Every row gives one point. Before rounding, the points of a table are all equally far from one centre. They may lie mostly on one side of it. Write the centre, to within rounding.

Points (7 x 2):
35 -46
35 -47
43 -23
-2 -60
-5 -59
36 -45
20 -58
Centre: 7 -24

Points (11 x 8):
-20 32 -1 -44 30 -42 30 7
-24 38 -5 -26 25 -20 42 -11
-51 31 39 -40 20 -24 13 0
-31 17 -4 -44 10 -39 37 -5
-6 27 -44 7 0 -24 30 14
-2 58 38 13 -11 -3 37 -9
-12 51 14 -13 44 -6 37 -2
-11 14 27 -5 31 -13 57 -33
-11 25 8 -10 10 -6 60 -22
-7 13 -20 -31 28 -47 39 -16
-40 8 6 14 -21 -19 46 15
Centre: 8 -2 20 -2 7 -16 -14 1

Points (17 x 14):
-13 13 10 30 -34 -15 30 51 15 37 12 9 -6 39
0 59 -5 44 -48 -10 16 14 16 27 37 25 -36 31
-18 21 11 20 -24 -47 20 37 -10 23 19 42 -20 42
12 42 -20 14 -49 -13 17 31 12 -7 30 46 -12 46
6 56 -2 26 -10 -10 11 46 5 10 39 21 -9 33
-12 17 8 41 -30 1 18 59 -2 23 19 30 0 28
-43 36 -18 3 -23 13 20 37 -2 14 10 -12 15 38
-12 50 -4 5 -21 -3 -3 29 -13 6 30 37 -12 60
17 51 15 37 -34 -23 29 26 -2 23 -7 1 -35 28
-9 38 3 26 -3 -4 37 38 -16 33 18 8 -6 47
27 54 1 15 -35 -3 15 52 6 10 16 25 -22 13
-9 9 -10 24 -15 -26 19 54 35 19 29 27 -22 15
-28 15 -23 55 -30 8 39 38 2 -11 3 27 -9 29
-20 28 -10 33 -9 -5 14 41 21 18 46 39 -29 29
1 38 -2 29 -36 -25 24 58 3 0 13 22 -39 18
-4 46 17 15 -9 -4 4 58 -18 7 26 13 -7 24
-13 2 19 14 -52 -11 13 37 -27 -11 49 16 -28 44
Centre: -9 14 -2 10 -28 -5 15 -6 -3 4 17 13 -12 6

Points (31 x 24):
25 -12 38 16 -40 -21 -33 1 9 -1 -5 0 5 1 1 8 -10 38 19 -4 24 0 25 21
5 5 49 3 -18 -17 -17 2 19 -16 15 1 16 -24 3 10 2 24 27 -7 10 -19 14 25
14 -17 43 16 -44 -11 -33 7 17 18 -17 -4 -4 0 16 5 0 19 17 1 15 21 -1 23
13 29 39 7 -38 20 -32 6 13 3 -3 10 -19 25 9 11 -10 -9 26 16 3 12 30 11
14 0 31 5 -26 -30 -26 16 15 18 3 20 -1 -2 15 2 -22 35 19 6 12 -8 11 14
23 4 23 16 -60 -9 -37 8 12 8 -6 -5 -4 0 9 -5 -18 12 30 2 20 9 32 4
9 22 34 19 -28 8 -47 -4 19 10 -23 6 -15 -30 -1 10 -4 13 16 7 -5 14 4 4
5 16 34 -8 -42 -8 -43 0 14 13 10 8 6 -11 -24 -9 2 9 9 -5 18 -12 19 1
15 14 32 -5 -9 -5 -25 1 24 2 -35 -8 -17 -14 -21 4 7 31 35 -9 11 12 23 14
20 3 48 -3 -20 -25 -37 15 30 -6 -12 0 -25 5 24 -2 -10 2 32 8 3 2 10 12
9 1 43 0 -38 -9 -38 4 3 -10 -12 -7 0 -23 -2 -18 -16 22 13 -8 29 5 23 17
33 8 44 -6 -16 -10 0 5 31 10 -1 -18 -10 -24 20 16 -14 12 24 3 0 -4 45 12
17 -2 28 -15 -34 -27 -32 -5 17 -4 -20 4 -7 -13 0 -12 -2 8 31 25 16 6 23 -8
23 0 30 22 -21 10 -3 -7 22 10 -28 13 2 -17 0 36 17 -1 23 -5 12 25 28 -7
10 -12 18 -11 -26 -14 -34 -10 14 -5 -26 -1 -1 0 10 18 -19 21 17 4 -7 21 7 21
13 -10 35 20 -35 -25 -9 -18 30 10 -15 22 -4 3 4 5 -24 16 34 10 21 12 6 1
27 29 40 -4 -11 -14 -26 -4 18 -2 -1 -5 -15 -8 11 4 -21 20 32 -2 37 13 41 11
-12 4 48 8 -5 -25 -14 6 30 7 -10 -18 -10 -12 19 1 -11 -1 28 0 -4 9 20 21
-3 -10 50 -12 -24 -11 -18 -1 13 1 -12 -1 -14 -18 21 16 -9 16 30 19 -10 6 5 -5
15 13 31 29 -34 15 -26 4 20 7 -15 -17 -22 -21 20 -7 -18 24 6 12 7 4 16 24
24 8 32 -4 -29 -6 -45 8 20 -21 -14 -9 -3 -23 14 3 -6 26 28 8 18 10 20 5
-6 2 23 11 -18 -16 -22 5 21 10 -3 -17 -11 -7 21 -3 -25 16 41 -11 24 11 20 6
18 3 16 5 -33 3 -33 13 23 -3 -21 9 14 -13 13 11 -13 -12 30 6 -1 -4 4 12
3 -12 37 1 -24 -26 -12 8 16 -3 0 3 -6 -3 -4 34 -24 12 18 -1 -11 -14 16 9
17 15 44 -27 -25 -21 -30 11 6 -4 -7 -10 10 -7 13 10 -31 18 21 8 -20 8 18 4
9 -7 48 -13 -36 6 -33 3 14 14 -23 -11 -9 -14 18 -2 -12 19 12 1 8 12 31 9
15 27 18 1 -13 -13 -41 14 23 -16 -6 -8 0 -21 -2 -9 -23 24 34 1 2 18 22 -5
10 -5 22 -2 -42 -5 -34 10 15 8 -11 -5 -16 -3 7 12 -11 14 39 11 -5 3 19 18
28 18 17 5 -30 -4 -17 4 18 22 -6 6 -17 1 19 26 -8 24 40 -13 29 13 25 8
17 9 55 -15 -49 -3 -11 -2 30 4 -9 9 -5 7 6 -18 -16 9 33 1 21 18 34 12
14 -13 34 -7 -37 1 -40 -18 21 5 -6 6 -11 -5 14 13 -14 23 24 3 4 -4 14 13
Centre: 24 18 32 8 -20 -6 0 -4 6 -2 -2 -2 -3 3 3 -4 1 9 8 -5 1 11 8 0
